Rows are points. The points of each table are mixes of a few directions, plus a little noise. Count the directions of each table, and those that both share. Where both have some left over, give the other angles between the two spaces (their principal angles), to ten degrees, smallest first.

First (4 x 2):
[[ 51   5]
 [ 33   3]
 [-17  -1]
 [-67  -5]]
Second, 5 rows:
[[-50  -5]
 [ 83   7]
 [  4   0]
 [-35  -2]
 [ -1   0]]
Directions: first 1, second 1, shared 1

First, 6 rows:
[[-14 -29   5 -38]
 [-19 -32  29 -20]
 [ 24  14 -14  50]
 [ 17  -3 -30   9]
 [-27 -44  39 -26]
 [ 20  96 -28  25]]
Second (6 x 4):
[[ -6 -24  -3 -27]
 [  8  31   6  30]
 [ -8 -34  -3 -35]
 [ 15  56   8  61]
 [ 10  39   5  39]
 [-18 -65  -7 -72]]
Directions: first 3, second 1, shared 1

First (8 x 8):
[[-11 -39 -12 -16  18  48 -35 -61]
 [-23  31 -71  41  38 -69  -7 -19]
 [ -8  27 -21  13   9 -59  21  29]
 [-17 -17   1 -33  11 -22  17  17]
 [ 34  31  38  24 -40  15  13  37]
 [ -4  22  -4   3   0 -51  27  41]
 [ -3 -54  22 -40   1  71 -24 -42]
 [ 34  -1  47   8 -38  67 -11  -2]]
Second (8 x 8):
[[  8  44 -12  34  -5 -48  17  34]
 [-34 -45 -23 -40  37  -3 -10 -33]
 [ 21  32   2  43 -19  10  -5   1]
 [-14 -27  10 -35   5   3   6   4]
 [ 14 -17  37 -18 -21  44  -2   5]
 [ 32  93 -44 117 -11 -43 -17  -1]
 [  1 -10  14 -16  -6  12   5   6]
 [-29 -72  17 -82  21  27   3 -14]]
Directions: first 3, second 3, shared 3

First:
[[ -7  -2  -3  12  14  11   9 -20 -11   7  37]
 [  6   3  -9 -13 -18   1  -8  23  -8  23 -12]
 [-38   3 -10  19  26 -28 -33  24  46   0  28]
 [-21 -27  13  -5 -28  21  23 -24 -48   3   6]
 [  7  -5  24  32   1 -10  24 -15  18  -6 -50]
 [ -7  -2   6  -2  15   5   2 -21   0 -28  23]
 [121  73  -7  -6  40 -30 -19  35  94 -31 -95]
 [-43 -30  16 -19 -16   7   3 -17 -26 -35  14]
 [-22  -8  -5 -10  -5  -3 -14  12  -3  -1  13]
 [  7  -3 -24  -7 -28  28  14   6 -58  68  38]]
Second, 8 rows:
[[-26 -15  38   4 -35  38  42 -71  48  43 -32]
 [ 16  32 -18 -43  13  30 -15 -19  41  11  51]
 [ -3 -16   1  26   0 -27  -2  29 -38 -16 -24]
 [ -2  15   7 -27  -8  40  10 -48  52  28  18]
 [ 10  12 -15 -11  12  -2 -13  13  -2  -8  20]
 [-24 -40  31  51 -24 -29  29   7 -37  -1 -67]
 [ 17   4 -26   4  25 -35 -30  57 -48 -36  14]
 [ 13   8 -20  -6  17 -14 -21  30 -20 -19  18]]
Directions: first 5, second 2, shared 1; angles 70

First:
[[ -15   28   51  -36   32   20  -58   29   46    0   -5   21   -7  -54]
 [ -11   21   24  -16    0    0  -20   -3    9    8    2    8  -11  -21]
 [  15  -38    3  -10   65   39  -33   76   68  -27  -27    3   41  -25]
 [   7   -5  -35   27  -43  -26   49  -46  -53    9   14  -15   -8   44]
 [  48 -105  -64   33   73   43   22   96   55  -50  -37  -25   81   28]
 [   4   -8  -14   10   -9   -5   17   -7  -13   -1    2   -7    3   15]
 [  -9   12   37  -27   33   21  -46   33   43   -5   -7   15    2  -41]
 [  -9   23    4    1  -28  -17   11  -36  -29   14   14    1  -21    9]
 [ -24   55   36  -17  -37  -21  -13  -51  -28   27   20   13  -43  -15]
 [   9  -13  -45   35  -46  -28   60  -48  -60    8   13  -19   -5   53]
 [ -13   30    7    0  -39  -24   13  -49  -40   18   16    1  -29   10]]
Second, 11 rows:
[[-48 -42 -32  32 -15  36  37  49 -31 -82 -28 -10  12   4]
 [  8  48  41 -32   1 -20 -38 -34  16  48  19  16 -24 -22]
 [-14 -74 -36  24  41  55  14  96  27 -83 -41 -11  49  -4]
 [-26  66  83 -59  24   9 -84   8  50  24   5  34 -30 -75]
 [ 39   1  14 -19  40  -3 -32   9  48  33   3   5  15  -9]
 [ 30 -18 -38  24 -18 -24  40 -33 -28  19  10 -17   7  47]
 [-10  15  20 -14   5   5 -20   4  11   2   0   8  -8 -19]
 [ 15  -9 -25  17 -17 -16  29 -24 -24  11   8 -11   1  31]
 [  6  28 -19  19 -66 -50  47 -90 -72  42  31 -10 -34  47]
 [  3  17   6  -4 -13 -15   0 -25 -10  20  10   2 -12   4]
 [ -3 -32 -16  11  19  24   6  41  14 -34 -17  -5  22  -1]]
Directions: first 2, second 3, shared 2

First (8 x 20):
[[ 19   1  39  22   8  29 -28 -12 -11  29   6 -38 -41 -21 -34 -14 -27 -17
   14 -41]
 [  2  -4 -49   9  33  50  16 -58  44   6  43  43  46  32  64 -20   9   6
   16  54]
 [-12 -31 -58  12  31  15  32 -46 -22  22  34  42  28  22  11  23   5 -37
    4  45]
 [ -9  20  50  10 -22 -10   1  22   1 -25 -24 -24  -4  -4 -31  17  17   8
  -13 -24]
 [ -6  50  19 -12 -12 -84 -16  53  -3  -4 -11 -27  -7  -8 -20  10  14  22
    2 -53]
 [-10  11  75 -18 -54  10 -17  34 -14 -20 -36 -52 -22 -21 -18 -11   8 -43
   -1 -36]
 [  7 -45 -58  28  38  52  34 -52  25 -16  10  66  31  28  21  14   0  55
  -22  77]
 [  9  -1 -19 -50 -22 -60 -28  58 -23   6 -23 -12 -30 -26   6 -22 -18   5
    0 -24]]
Second:
[[ -17   -2   19  -16   33    4  -16  -14   -5   16    9   33   20  -31
   -29  -17   24    5  -18  -13]
 [  15   10  -25  -19  -31   -1   -4   16   21   -7    0  -24   -7   19
    63  -24  -19  -11   27   12]
 [  19   -1  -17   28  -36   -5   24   14    0  -19  -13  -37  -25   36
    19   30  -28   -3   15   14]
 [ -29  -20   47   36   58    3    9  -31  -41   13   -1   46   14  -35
  -121   47   36   21  -52  -23]
 [  24   15  -37  -24  -48   -3   -4   25   30  -12   -1  -39  -13   31
    93  -32  -31  -17   41   19]
 [  17   -9   -8   59  -32   -7   41    9  -17  -25  -20  -39  -33   42
   -21   66  -28    3    2   11]
 [  27   10  -36   -2  -53   -4   10   25   22  -19   -8  -48  -23   42
    77   -7  -37  -13   37   21]
 [ -23  -12   34   13   46    3   -3  -23  -24   14    4   39   16  -33
   -78   18   31   14  -36  -18]
 [   4  -14    9   57   -6   -4   34   -3  -26  -15  -16  -16  -21   21
   -55   66  -10    9  -14    1]
 [ -29    7   23  -65   55    9  -50  -19   11   34   26   61   46  -62
    -4  -72   44    1  -16  -20]
 [  -8   14   -6  -66   14    6  -41    1   28   19   19   24   28  -30
    54  -76   16  -10   12   -4]]
Directions: first 6, second 2, shared 1; angles 80

First, 10 rows:
[[  53  -52   19  -54   -3   30   24    4  -42  -11   14  -68  -32  104
   -18   53  -42   16  -63   10    3   44  -25   12  -54  -18  -23    6
  -109  -77  111   37]
 [  27  -27   10  -27   -2   15   12    2  -21   -6    7  -35  -16   53
    -9   27  -21    8  -32    5    2   22  -13    6  -28   -9  -12    3
   -56  -39   57   19]
 [ -19   18   -7   19    1  -11   -9   -1   15    4   -5   24   11  -37
     6  -19   15   -6   22   -3   -1  -16    9   -4   19    6    8   -2
    39   27  -39  -13]
 [  -4    3   -1    4    0   -2   -2    0    3    1   -1    5    2   -7
     1   -4    3   -1    4   -1    0   -3    2   -1    4    1    1    0
     7    5   -7   -2]
 [ -35   35  -12   36    2  -20  -16   -2   28    8   -9   45   21  -69
    12  -35   28  -11   42   -6   -2  -29   17   -8   36   12   15   -4
    73   51  -74  -25]
 [  -4    3   -1    4    0   -2   -2    0    3    1   -1    5    2   -7
     1   -4    3   -1    4   -1    0   -3    2   -1    4    1    1    0
     7    5   -7   -2]
 [  50  -49   18  -50   -3   28   22    3  -39  -11   13  -64  -30   97
   -17   50  -39   15  -59    9    3   41  -24   11  -51  -17  -21    5
  -102  -72  104   35]
 [  20  -19    7  -20   -1   11    9    1  -16   -4    5  -25  -12   39
    -7   20  -16    6  -23    4    1   16   -9    4  -20   -7   -8    2
   -41  -29   41   14]
 [ -35   35  -12   35    2  -20  -16   -2   28    8   -9   45   21  -69
    12  -35   27  -11   42   -6   -2  -29   17   -8   36   12   15   -4
    73   51  -74  -25]
 [ -54   53  -19   54    3  -30  -24   -4   42   11  -14   69   32 -105
    18  -54   42  -16   63  -10   -3  -44   26  -12   54   18   23   -6
   110   77 -112  -37]]
Second (9 x 32):
[[-36  -8   3 -21 -66 -24 121 -61  -6  27 -52  22 -26  50  43  30 -20   6
   12 -37  44   6  14  18 -10 -14  12 -40 -23  26 -34 -47]
 [ 44  39  11 -46 -17 -39 -53  18   2 -21   7  13  -5 -38  -9   3 -33 -56
   40  13  -8  44 -17 -45  -5  46 -63  30  -9   8 -26  42]
 [ 15 -10  13   3  22  -4 -51  37 -19  -9  18  16  27 -18   1 -18 -30 -15
    6  -4 -15 -25   4 -12  -6   8  -9  18  17  -2  -7  16]
 [ -6 -55  21  22  15  -2 -15  42 -44   2 -13  39  41   4  22 -19 -60 -14
    8 -41 -23 -76  22  17  -9  -5   5  -7  30   3 -14  -4]
 [-53  12 -36  29 -43   4  99 -64  48  24 -63  -7 -41   3  -1  20  71  20
   13 -10   8  11   6  41  38 -10  23 -56  11  26 -15 -45]
 [ 10 -30  16 -27 -38 -21  41  -1 -28   2 -40  15  -9  33  17  25 -57 -28
   16 -32  -3  -4   3   9 -17  10 -30 -18 -27  -2  -4   4]
 [ -7  64 -15  -5  28  21 -16 -35  37   4  73 -36 -11  -6  -9 -11  73  55
  -40  57  51  56 -12 -33  -2 -24  45  35 -10  -2  11 -12]
 [ 11  30 -34  28  44  43 -53   4  49 -14  32 -63 -20 -29 -60  -6  95  29
  -31  56 -26  38 -24   5  28  -3   9  12  -1 -30  60  24]
 [ 22 -43  20  18  54  23 -74  62 -40 -13  38   2  43   2  -5 -25 -39   4
  -25  -3 -28 -51   5   0 -17  -9   8  25  12 -27  30  23]]
Directions: first 1, second 5, shared 1

First:
[[  10    2   29    4  -10   17  -16   -1   34    1    3   14   -3  -21
    38   12  -24   48   -9   15   13  -11   20   -9  -39   -4    9   15
     1  -21   24   17]
 [   4  -34  -38  -13  -36  -73    8   38  -78   20   28    3   -6   21
   -19  -11    5  -19   64   -5   13   21   26  -19   76   -3  -28  -19
    18   37  -44   20]
 [ -33   42  -40  -31   10  -10   -8   -4  -14  -19   -7   12   37   11
     8   28   35   -8  -13  -34   -5   -4   29   44   17   11   19    5
    37   22    8   29]
 [ -25    0   10   -1   19  -30   -1   -3  -26  -19   28   -9  -22   22
   -28  -21   15  -51  -11  -16  -20    1  -12   24   18   -6    6  -34
     3  -17  -76  -16]
 [  13    5   20   18   21   17   45   19  -35  -10    0   -1    6  -12
   -16  -33   -9   -9    3   22  -10  -10  -36  -17  -26  -12   -5    0
    -5   -5   -6  -37]
 [  36   39 -106  -26   -2    0   14   -8   28   13  -26   18   74   23
    75   64   48   -8  -29  -62    3  -47   33   58   41   51   61   34
    62   40   43   61]
 [ -24    1   32  -11  -19   -3  -34    3   10   -4    8   14  -13  -19
    11   11  -22   51   11   17   16   15   36  -13  -24  -14  -15    5
     0  -11   16   21]
 [  -9  -26   73   40   35   47  -23  -55   79   -7   -3  -40  -67    4
   -46  -34  -15  -42  -54   14  -28   11  -69   -4  -45  -11   -1  -29
   -75  -63  -34  -66]
 [  63  -36   18   34  -10  -11   74   59  -73   17   20    6   -2  -19
     0  -51  -37    7   51   45    8  -16  -35  -62   -6  -16  -20    4
    -2    5  -17  -32]
 [ -37    6   -1  -13   -5   48  -56  -48   77   11  -51  -16   -3   -8
   -22   33    3   33  -14    2    9   42    9   -4  -14    5  -26   17
   -40   12   88    3]]
Second (9 x 32):
[[  68  -84   13   20  -66  -44  -38    6   46   53   42    4  -62    4
    56   12  -44   32   32   12   34   -8   34  -41   28   12    2   -5
   -16  -30  -30   41]
 [ -27   11  -37  -26   -5  -22  -37  -24   19   -1   -2   -3    4   25
     2   31   31  -20  -14  -39   -2   11   27   40   38   16   14   -8
    13   14  -11   31]
 [  50  -36   -3   17  -27  -35   38   50  -56   21   28   11   -4   -5
    22  -22  -24   13   50   23   15  -16    4  -40   21   -6   -8    1
    14    9  -25    5]
 [  26   -8  -65   13   22   19   47  -11  -11   22  -43  -31   24   26
   -48  -13   36  -72    0  -15  -19    7  -63    0   50   20   -7    2
   -22   43   20  -39]
 [-121  111   48  -40   66   18  -21  -13  -25  -93    9   24   29  -14
   -22    1   32    2  -63  -20  -32   -3   24   81  -74  -26   25  -11
    45  -32  -26   -3]
 [  17  -16   62   31   14   34    3  -12   39   -4    6   -9  -33  -19
     0  -25  -32   11  -26   29  -10   -9  -40  -21  -57  -14    5   -3
   -35  -44   -8  -35]
 [ -11   21   28   -6   -3    0   16   36  -47  -19   13   25   16  -29
    13  -11  -19   46   22   27   11   -7   20  -18  -34  -20   -8   13
    26   -1   12    6]
 [  11   15  -48    3   25   21   57    9  -46    6  -40  -14   41    7
   -43  -18   24  -35   15    0  -15    7  -47   -7   24    5  -14    9
    -3   46   32  -37]
 [ -13  -14   -4  -11  -24    8  -66  -40   84   17  -13   -5  -21    5
    22   45   -2   26  -17  -14   14   14   33    9    4   13    1    7
   -17  -10   34   32]]
Directions: first 6, second 5, shared 5

First:
[[ 16 -14  48  10  29  24 -21   8   1  10  17 -33 121  17  -1  32 -15 -45
  -16  58 -18  30 -32  11  -2  52  49 -69 -38  10   6 -22]
 [-20   8 -12  -7  -9   3   3  -9  -1  16   2  -9 -12 -16  11  -3  -7   3
   -1  -2  24  -6   2   3 -15 -14 -13  20  39  -8  11 -24]
 [-34 -63   3 -39   9 -33  16 -24 -27 -28  -3 -40 -46   1   4   8 -25 -15
    4  26  -3  19  -3  14 -25 -17  19  -6   9  -3  56 -21]
 [ 15   8   6  10   3   6  -5   8   5  -1   1   9  18   7  -5   1   7   0
   -1  -1  -9   0  -2  -3  11  11   4 -10 -19   4 -15  12]
 [ -7 -12 -20 -12  -9 -24  15  -7  -7 -22 -12  13 -74  -1  -4 -15   5  20
   10 -24  -2  -9  16  -4   2 -26 -15  27   4  -3   6  19]
 [ 10  30  -1  16  -5  18  -9   9  12  20   4  12  28  -4   2  -1   8   4
   -3  -7   8  -8  -1  -5   6   8  -9   3   6   0 -22  -1]
 [ 22 -16   4   2   6 -16   4   7  -2 -31  -9  18 -24  19 -15  -4  11   7
    6 -10 -30   3   6  -5  20   4   9 -11 -46   8 -11  39]
 [ 17  -2  -3   5   0 -10   3   7   1 -19  -7  20 -24  11 -11  -7  12  11
    5 -16 -18  -3   7  -6  16  -1  -2   1 -28   5 -14  31]
 [-20  26 -15   0 -14  13  -1  -6   5  31   5  -5   1 -22  14  -4  -4   6
   -2  -7  33 -12   3   1 -16 -13 -22  27  51 -10   2 -29]
 [ -2  24   2  10  -3  21 -10   3   9  28   8  -5  41 -10   8   5  -2  -6
   -7   6  17  -3  -6   1  -6   8  -4   0  21  -3  -7 -21]
 [  5  11 -13   4  -8  -4   4   3   4  -4  -6  19 -29  -1  -3 -11  10  16
    5 -22   0 -11  10  -6   8 -10 -15  18   0  -1 -13  16]]
Second, 11 rows:
[[-37 -76  27 -40  19 -19  26 -22 -31  -3  25 -59  27  -6  24  39 -67 -52
    7  66  29  39 -28  -2 -58   3  54 -45  23 -20  92 -75]
 [ -3 -27   8 -10   2 -10  23  -2 -10   1  16  -4   4  -4  13  17 -33 -18
   12  17  23  13  -8 -19 -26  -1  22 -17   6 -17  36 -29]
 [-17  12   0  -1   8  11 -39 -11   3  -3 -23 -33   9   6 -14 -15  37   7
  -28   7 -37  -5   2  47  23   5 -18  12   1  30 -25  17]
 [ 16  16  -7  10  -8   2   6  10   7   2   1  27 -11   0  -2  -5   4  11
    8 -19   5  -8   6 -16   7  -3  -7   8  -6  -5 -14  13]
 [  1  19  -6   8  -1   8 -20   0   8   0 -13   0  -2   3 -10 -13  27  13
  -11 -11 -19 -10   7  17  19   2 -18  14  -4  15 -28  21]
 [-18  -9   5  -9   9   2 -19 -11  -4  -2  -8 -32  11   2  -4  -2   9  -6
  -15  18 -16   5  -4  29   2   4   0  -1   5  14   4  -5]
 [ -6 -14   5  -7   2  -4   7  -4  -5  -1   5  -8   4  -1   5   8 -14  -9
    2  11   7   7  -5  -3 -11   1  11  -9   4  -6  17 -15]
 [ 25  24 -10  17 -13   2  13  15  10   2   4  43 -16  -1  -2  -7   5  17
   14 -31   9 -14   9 -28  10  -5 -11  11 -10  -9 -22  20]
 [ 19  36 -14  19  -9   8 -10  11  15   1 -10  31 -15   3 -10 -18  30  25
   -1 -33 -11 -19  13  -3  26  -2 -25  21 -11   8 -42  34]
 [  1   4  -1   1   0   1  -3   1   2   0  -2   1   0   0  -2  -2   4   2
   -2  -2  -3  -1   1   3   3   0  -3   3  -1   3  -5   4]
 [ 20  15  -7  12 -10   0  14  12   7   3   6  35 -12  -2   2  -2  -2  11
   13 -23  13  -9   6 -27   3  -4  -5   6  -6 -11 -11  11]]
Directions: first 3, second 2, shared 1; angles 80

First, 11 rows:
[[ -37   75  -26  -24   -1   12   54   13   27   17   -7   72   32  -35
    30   -8   15  -11  -30   23    2  -23  -11   55   56   22    5   14
    19  -37    6  -41]
 [ -38   79  -28  -25   -1   13   57   13   28   17   -7   76   33  -37
    31   -8   16  -12  -31   24    2  -25  -11   58   59   23    5   15
    20  -39    6  -43]
 [  44  -90   32   29    1  -14  -65  -15  -32  -20    8  -87  -38   42
   -36    9  -18   14   35  -27   -3   28   13  -66  -68  -26   -6  -17
   -23   44   -7   49]
 [  12  -25    9    8    0   -4  -18   -4   -9   -6    2  -24  -11   12
   -10    3   -5    4   10   -8   -1    8    3  -18  -19   -8   -2   -5
    -6   13   -2   14]
 [ -38   78  -28  -25   -1   13   56   13   28   17   -7   75   33  -36
    31   -8   16  -12  -31   24    2  -24  -11   57   59   23    5   15
    20  -38    6  -42]
 [ -15   31  -11  -10    0    5   22    5   11    7   -3   30   13  -14
    12   -3    6   -5  -12    9    1  -10   -4   23   23    9    2    6
     8  -15    2  -17]
 [  57 -118   41   37    2  -19  -85  -20  -42  -26   11 -113  -50   55
   -46   12  -23   18   46  -36   -4   37   17  -86  -88  -35   -7  -22
   -30   58   -9   64]
 [ -43   88  -31  -28   -1   14   63   15   31   19   -8   85   37  -41
    35   -9   17  -13  -35   27    3  -28  -12   64   66   26    5   16
    22  -43    7  -48]
 [  10  -21    7    7    0   -4  -15   -3   -8   -5    2  -20   -9   10
    -8    2   -4    3    8   -7   -1    7    3  -16  -16   -6   -1   -4
    -5   10   -2   12]
 [  56 -115   41   37    2  -19  -83  -19  -41  -25   10 -111  -49   53
   -46   12  -23   17   45  -35   -3   36   16  -84  -86  -34   -7  -21
   -29   57   -9   62]
 [  -9   18   -6   -6    0    3   13    3    6    4   -2   17    8   -9
     7   -2    4   -3   -7    5    1   -6   -3   13   14    5    1    3
     4   -9    1  -10]]
Second (8 x 32):
[[-22   9  20 -33  23 -10  22   2  -7   7  38   6  43 -46  -7  -3 -29 -14
    3  35  42  16 -42  37  38  19 -17  21  26   8 -19 -25]
 [ 37 -14  26 -12 -19   7 -28 -14 -29  23  34 -66 -23  32  -9  14   1   3
   25 -41  -8 -14  24 -54 -11   3   2 -45  10 -17  24  19]
 [-15  -7  36 -11  -9 -21 -49 -23  -3 -32   6 -30 -31  27  -7  30  31  -9
   16  -9  11  -8  32 -30 -58  30  61 -65 -75 -10 -18  11]
 [ 10   5 -14  12   1  11  25   7   2  11 -10  16  11 -12  -9 -18  -8   3
  -11   5 -15   5 -14  14  22 -22 -37  37  35   9  12   0]
 [ -5  13  14  15   5  -9  26 -18  -7 -23   3  27  36 -41 -56 -23  -9 -15
  -20  52  -1  22 -42  33   4 -12 -57  63  17  40  -4   2]
 [ -2  43 -46  12 -24  25   7  14  29  15 -47  36 -37  37  55  10  44  12
  -17 -40 -40 -41  51 -11   4   1  41 -41 -18 -52  26  -5]
 [-70  35  58 -32   9 -39 -16 -40   2 -65  25  27  28 -40 -45  22  30 -38
   -2  69  44   7 -18  38 -42  58  46 -19 -88   7 -51 -19]
 [ 68 -82 -92  49  22  40  11  69  13  67 -55 -21 -32  41  74 -28 -58  55
    6 -69 -30  16  11 -27  45 -73 -45  43  92  14  25  13]]
Directions: first 1, second 5, shared 1

First (8 x 32):
[[ 47   4   9  -1  32  25 -10  23  20 -42  -2 -44 -24  -9   0   8   2  11
    2 -42  16  -8   7  11  53   6  16  -7 -45  19   4 -23]
 [-79 -42  11  65  18 -29  40  17 -19  79   6   6  -3  -8  23  12  -1 -53
  -44  20 -10  58  57 -11 -55  15 -88  21  21 -17   5  71]
 [  7  30   3 -52  26  23  -1 -58   5 -27  10 -27  -6  24  -4  14  -1  19
   21 -13  -6 -73 -11   3  29  -6  34  10  -5 -14 -34 -16]
 [-25  -2 -28 -15 -54   2  -9 -25  -6   2 -19  30  28 -10   9 -15   2   9
   25   8 -33  27  24 -17 -62 -28  36 -14  19  15  20  17]
 [-25  -7   4 -48 -27 -19   1  15  -9  -6  -6  51  37  18 -33 -45   9  10
  -31  40   6  13 -39 -28 -50 -25  26 -19  20 -35 -23   6]
 [ 76  -3   9 -30  22  37 -26   2   1 -62  33 -57   5  10 -20  19 -31  14
   28 -70  19 -22 -29  19  72  32  34  -9 -42   5  -8 -21]
 [-52 -17 -15  99 -56 -66  14  16 -28 112   1  77   7 -17  24   8  -7 -42
   -4  78 -11  52  -7  11 -53  24 -97  25  78   4  45  22]
 [ 50  35   8 -21  39  28  -9  12  38 -55 -22 -36 -42  -8   1  -3  27  32
    2 -21  18 -47  -3  10  66 -17  39  -7 -47  22  -8 -55]]
Second (10 x 32):
[[  -5   14   13   11   29   28   15   13  -21    1   32  -32   15   13
   -14   13  -48  -10  -13  -75   25   58   30  -14   25   17    2   -4
   -32  -29   18   40]
 [  -9   28   -1   34    9    7   13    3  -10   21    2   -3   -4    5
     5   11  -23   -5    4  -26   10   27   21   -2   17    5   -9    7
    -5   -5   28    8]
 [   8   35  -57  -17 -106  -27  -40  -23   55  -18 -101   90  -26  -50
    40  -48   94   59   51  118  -57  -52   -9    7  -67  -85   66  -17
    47   89   33  -90]
 [ -14   24    9    8   17    3   14    6  -11   12   14    2    4   12
   -12    4  -19   -4  -15  -18   17   12    4   -6   16    5   -8    4
    -5  -25    2   11]
 [  34  -52  -15  -18  -24   29  -25    8    8  -48   -3  -42   16  -27
    11    2   -3    0   27  -52  -28   36   38    0  -22   -1   37  -25
   -34   44   14   24]
 [ -25   24   21   25   37  -25   25   -6  -13   48   23   11  -13   24
    -8   14  -12  -16  -26   30   26  -29  -30    4   31   24  -55   29
    23  -40  -19   -3]
 [  46  -64  -28   -2  -38   43  -38    6   12  -56  -11  -58   13  -44
    29   11   -3    2   50  -74  -41   57   64    9  -32    5   44  -33
   -42   74   37   24]
 [ -13    5   25  -11   44    5   21   11  -21    4   37  -16   13   30
   -30    1  -33  -12  -33  -32   32   12   -9  -11   27   19  -14    4
   -11  -52  -25   28]
 [ -15  -12   30   20   43  -26   22   -4  -15   41   35   -7  -13   26
    -6   26   -9  -28  -22   26   21  -40  -34   15   32   42  -73   32
    25  -39  -34    8]
 [ -12    0    8  -56  -17  -36   -7   -9   21  -10  -25   54   -6   15
   -15  -38   56   23  -27  101   -3  -80  -71   -2  -26  -31    9    0
    39  -15  -54  -43]]
Directions: first 6, second 4, shared 3; angles 80
